Each point is reached from the start by the listed moves, each made once or not at all, plus a little noise. Say if it took an odd or an even number of moves. Then give how often each move was made.

Moves:
(1): 46, 25, 2, -12, -38
(2): -15, 36, 40, 7, -11
(3): 5, -29, 13, 18, 4
Start: 4, 5, -7, -19, -3
Points:
39, 35, 47, -3, -47 -> odd (1, 1, 1)
52, 2, 8, -14, -38 -> even (1, 0, 1)
52, 29, -4, -31, -40 -> odd (1, 0, 0)

Moves:
(1): -21, -3, 13, 6, 35, 0, 8, 35, -4, -24
(2): -12, 7, 56, 31, -16, -21, 1, -23, 4, -2
(3): -2, -5, -11, 3, -8, 5, 11, -14, 29, -4
(4): 18, -7, 22, -14, 45, 12, -41, 7, 18, 3
(5): 8, 5, -17, 15, 24, 36, -23, 39, 25, -4
(6): -18, -17, 2, -12, 0, -13, -36, 45, 39, 31
(7): 10, -25, -29, 20, 3, 15, -37, 24, -32, 2
(8): -5, 18, -26, -3, -3, -13, -31, -26, 6, -32
Start: -11, -3, -37, 2, -38, 5, -7, -8, -8, 2
Points:
-19, 27, -24, 46, -30, 6, -59, -16, 28, -36 -> odd (0, 1, 0, 0, 1, 0, 0, 1)
-54, -16, 4, 42, -3, 12, -47, 72, 86, -3 -> odd (1, 1, 1, 0, 1, 1, 0, 0)
-21, 1, -38, -3, 30, 7, -57, -7, 40, -52 -> even (1, 0, 1, 1, 0, 0, 0, 1)
13, -15, -69, 6, 6, 19, -117, -2, -17, -27 -> odd (0, 0, 0, 1, 0, 0, 1, 1)

Moves:
(1): 19, -3, 18, -13, -41, 9, 16, -8, -7, 10, 1, -1
(2): -14, 9, -2, -19, -26, -6, 14, -18, -17, 3, 20, -7
(3): 1, -7, -2, -16, -5, 23, -5, -6, 9, -2, 23, 5
(4): 1, 33, -27, -17, 25, 11, -14, 18, -1, 14, -2, -6
(5): -7, 19, -14, 16, 15, 37, -7, -3, -13, -43, -11, 0
(6): 22, 13, -25, 29, 7, 11, -9, 8, 2, -1, 9, -20
(7): 23, 13, -7, 19, -6, -20, -10, -7, -1, -1, -5, 16
(8): -14, 16, 9, 15, 33, 23, -13, 25, 26, 8, 12, -2
(9): -6, 6, -17, 21, 38, 10, -1, 36, -13, -25, -2, -12
(10): 1, 2, 0, -16, -4, -26, 12, -5, 27, 4, 8, -10
(11): -1, -1, 5, -13, -2, -7, -13, 5, -20, -9, -8, -11
Start: 0, -3, -2, 4, -13, 3, 9, 6, -32, -28, 1, 3
Points:
14, 60, -62, 8, 21, 25, -22, 24, -40, -71, -2, -46 -> odd (0, 0, 0, 1, 1, 1, 0, 0, 0, 1, 1)
0, 71, -48, -24, -10, -5, -12, -5, -50, -55, 4, -15 -> even (0, 1, 0, 1, 1, 0, 1, 0, 0, 1, 1)
24, 15, -3, -16, -56, -14, 39, -3, -37, -42, 43, -5 -> even (1, 1, 1, 0, 0, 0, 1, 0, 1, 1, 0)
-1, 52, -45, 74, 74, 62, -10, 69, -3, -87, 17, -41 -> odd (0, 0, 0, 0, 1, 1, 0, 1, 1, 1, 0)
-2, 78, -79, 2, 38, 34, -10, 50, -61, -90, 16, -59 -> odd (0, 1, 0, 1, 1, 1, 0, 0, 1, 1, 1)
8, 66, -38, 66, 14, 46, -14, 6, -39, -61, 28, -13 -> odd (0, 1, 0, 0, 1, 1, 1, 1, 0, 0, 0)
2, 25, -44, 6, -4, -15, 13, 37, -56, -57, 27, -47 -> odd (0, 1, 0, 0, 0, 1, 0, 0, 1, 1, 1)
